Each row of a before or after table is a point. The points were changed in one or more steps. Then noise was added and the rows were shuffled. The steps act on how far a point lies along the listed directions, d1 being the first. Name the steps. A step turns or swaps two directions, mirrors them in a line or flattens them onto one, adds a multiple of one to another, or multiplies one. Angles are multiples of 10 degrees, from the lower direction toward the higher: turns from -170 to 170, lines from 10 to 170 but not 90. Use the fewest steps. Two steps may share a direction if one is a turn and the other turns, adds or multiplies; they go together, in the order done. Otherwise the lowest direction goes first.

Directions:
(1): [50 29]
(2): [-29  50]
Before, 11 rows:
[[-25  71]
 [ 14  15]
 [ -2 -25]
 [-42 -58]
 [-51   6]
 [ 72  -4]
 [-16 -59]
 [  8  42]
 [-46 -27]
 [-30 -79]
 [ 32  16]]
After (11 x 2):
[[-36  40]
 [  6  60]
 [-46 -60]
 [-22  70]
 [-53   9]
 [ 14 -18]
 [ -5  85]
 [ -9 -43]
 [ 27 -29]
 [ 70 -23]
 [ 10  24]]
Steps: mirror d1 and d2 in the line at 140 degrees

Directions:
(1): [-55 -60  33 -28 -38   0]
(2): [-18  53  35  14 -36 -64]
(3): [ 43 -33  46  66 -19  11]
Before (11 x 6):
[[  6 -35  -6 -20 -12  57]
 [ 21  77  26  15  15 -35]
 [ 23  54 -64 -55  28  -7]
 [-28   1  87  30 -47 -77]
 [-32 -21  64  31 -30 -19]
 [ 25 -10 -10   3  31   6]
 [-45  73   0 -38   3 -77]
 [-21  16  44  -6 -24 -53]
 [-10 116 -20 -24   5 -20]
 [ 32 -16 -30 -38  36  25]
 [-87  40  -4 -77 -22 -26]]
After, 11 rows:
[[ 37  15  67  54  -4 -12]
 [ 32  85  22  39   9 -70]
 [-13  -7 -30 -47   0  45]
 [-54  14  71   2 -44 -83]
 [ 89  34 -28  22  28  11]
 [ 63  81  26  66  -5   4]
 [ -2 118 -20 -10  12 -37]
 [ 19 -29  -1  -1  22  12]
 [-67  -2  40 -15 -26 -30]
 [ 42 -15 -26 -26  35  26]
 [-12  31  38  -3 -19 -57]]
Steps: turn d1 and d3 by -70 degrees; turn d2 and d3 by 20 degrees
